Rows are points. The last column is the point's height on a tilted bowl or saddle (a function of degree 2), plus a little noise. Count its main directions that bend up, bend down and stay straight.

Points:
14  82  19  -71
3  0  -46  -29
-37  27  -19  -34
-43  -10  -12  -15
-78  46  1  -54
10  -6  -29  -17
22  -26  23  0
-9  19  23  -13
9  -12  0  -4
35  -31  -2  -4
23  -2  -20  -16
-4  -9  -3  -6
49  0  0  -16
-28  -30  30  -1
-17  -2  -12  -12
-25  42  -4  -37
27  -2  25  -6
Directions: 0 up, 3 down, 0 straight

Points, 27 rows:
28  -43  15  -23  -62
-17  -12  -27  -2  -7
9  -32  -16  15  -22
-13  5  29  -29  -18
-5  -1  -36  -23  5
-15  -45  4  -19  -16
29  16  -13  18  -7
6  -2  -22  8  -12
18  -31  -38  41  -24
-1  13  1  37  -10
-5  51  -30  -56  8
-11  15  24  -11  -20
-20  -4  14  -5  -8
7  -13  44  0  -30
-5  -13  1  -12  -12
2  -44  -13  -31  -22
-4  -46  -27  53  -30
23  -70  4  -11  -73
-6  4  26  4  -16
-4  67  24  -55  -63
-38  -30  25  -33  18
-22  -11  30  -5  -5
3  -36  -9  60  -11
-1  -1  -8  20  -12
-21  14  -103  2  -15
2  36  -15  22  -23
8  42  -2  15  -25
Directions: 2 up, 2 down, 0 straight

Points (41 x 7):
17  -32  -58  -33  -32  31  39
-37  -45  -18  -17  -21  -11  37
-8  -41  -27  -6  -2  9  7
7  0  5  24  14  54  -16
11  -24  8  61  -2  34  -40
3  -61  17  21  5  -26  -18
4  -3  32  14  33  15  -7
42  18  -16  10  55  8  10
6  -70  44  20  7  38  -29
15  -31  9  -6  -18  3  12
36  -7  -6  2  31  41  3
43  -6  -7  7  24  27  -1
54  6  41  23  -27  -8  -57
-13  -17  57  -18  -15  11  32
-30  -27  9  28  -43  -30  16
-22  17  -29  -16  18  0  -8
-29  32  1  -45  -13  -17  16
18  -44  31  26  31  4  -27
6  -15  14  20  84  23  8
40  3  26  2  0  -28  -34
14  -34  17  18  -8  8  -11
-17  -3  -9  -19  -1  20  9
-17  -41  3  4  -56  6  41
3  -22  -36  -20  4  10  6
31  -16  -16  9  -50  -8  -12
-50  -39  1  12  -13  7  19
22  -3  21  -29  23  -28  -15
8  -3  -22  -13  5  -25  -11
-21  -48  -19  49  7  -39  -39
19  -8  22  -29  -33  35  23
-17  -34  31  -41  -1  27  39
21  -45  -12  -5  -14  1  12
39  -86  21  -6  2  -53  -25
-21  -7  13  16  26  34  -3
-5  18  -52  58  -15  -37  -65
28  22  -29  -6  -16  24  -20
-5  -5  10  -49  -18  14  37
-6  22  16  -41  14  -10  0
69  3  17  7  2  -21  -47
19  -23  16  52  -12  16  -38
32  8  0  -69  -21  29  30
Directions: 2 up, 4 down, 0 straight

Points:
-9  21  0  -18  -27  -19  -11  40  -2
39  25  -26  -32  28  56  -26  -48  -83
-10  -8  -44  3  4  21  28  27  -20
-9  24  -15  -22  -11  44  14  10  -30
32  14  -45  -32  -5  8  -50  -2  -20
-11  54  4  -18  -9  57  -26  1  -38
0  -53  29  1  -15  43  10  11  -26
24  -20  -7  -21  36  11  -40  -4  -18
-44  34  9  20  47  -30  24  23  -24
-10  18  -14  14  -15  26  6  26  -7
33  2  -16  29  -21  3  11  5  -1
44  -29  12  1  6  -31  -22  -8  2
31  27  20  8  -8  -7  17  5  -8
-20  60  -36  -44  -10  28  -11  -39  -54
-13  13  8  39  -8  -10  -21  7  17
1  -35  4  -13  -10  -31  11  23  9
59  0  12  5  -41  38  14  -25  -33
19  18  28  20  -24  46  -40  -5  -14
-10  26  25  -65  -8  14  -13  23  -28
-16  -13  44  -18  20  -59  9  -82  -48
5  -43  -27  -23  -51  12  -28  11  7
4  10  -37  -16  -38  -2  9  1  -6
37  -12  11  -10  -19  -5  -5  0  2
18  -17  69  -33  -54  24  -1  -33  -18
-50  -19  -43  28  -56  -8  -6  26  8
25  25  27  17  19  -21  6  3  -11
-14  2  53  7  59  -34  0  4  -40
33  10  12  55  -1  -28  -23  3  9
-41  -41  17  42  16  2  39  -5  -29
-21  -20  6  3  -28  15  -12  11  10
2  -14  4  20  -11  28  -27  -35  -10
28  -5  -12  -41  14  -3  29  0  -25
26  -4  15  29  2  -4  -18  12  5
-1  4  30  -34  8  22  44  -26  -43
-7  -52  -14  33  -48  -31  -27  10  25
0  25  -22  -26  79  -11  19  26  -60
12  -46  20  -12  12  26  49  29  -48
6  3  5  61  84  -15  6  22  -41
17  -1  -8  -14  7  12  -45  -11  -5
5  -30  -28  -25  -25  -1  -17  5  7
19  -29  30  -29  -40  11  -6  -7  3
-33  12  9  -38  -10  11  1  36  -17
33  41  34  50  65  -5  -22  -2  -47
32  33  -10  -20  -9  15  41  -4  -31
45  -45  61  -14  -14  -28  -17  -8  1
-13  -27  -31  -48  -9  -30  3  6  -1
-34  -34  20  -65  -25  13  -10  37  -9
16  -52  -56  19  -7  33  17  47  -34
26  -21  -36  14  -52  34  -2  -49  -36
7  1  21  27  24  21  -2  19  -16
-39  58  0  1  -33  -1  16  -10  -17
32  1  29  30  21  -12  17  12  -14
-62  -41  -6  9  25  8  1  -16  -19
-5  -59  -9  -37  7  -3  7  -4  -10
-6  21  -33  -12  9  -19  11  28  -7
19  -10  24  -20  -4  6  29  -14  -17
-38  35  -22  -49  9  25  -19  42  -33
5  53  27  -11  -21  72  -8  8  -54
-6  -35  18  24  -40  29  9  -16  -10
11  -47  33  -59  22  -10  -37  0  -8
Directions: 0 up, 6 down, 2 straight
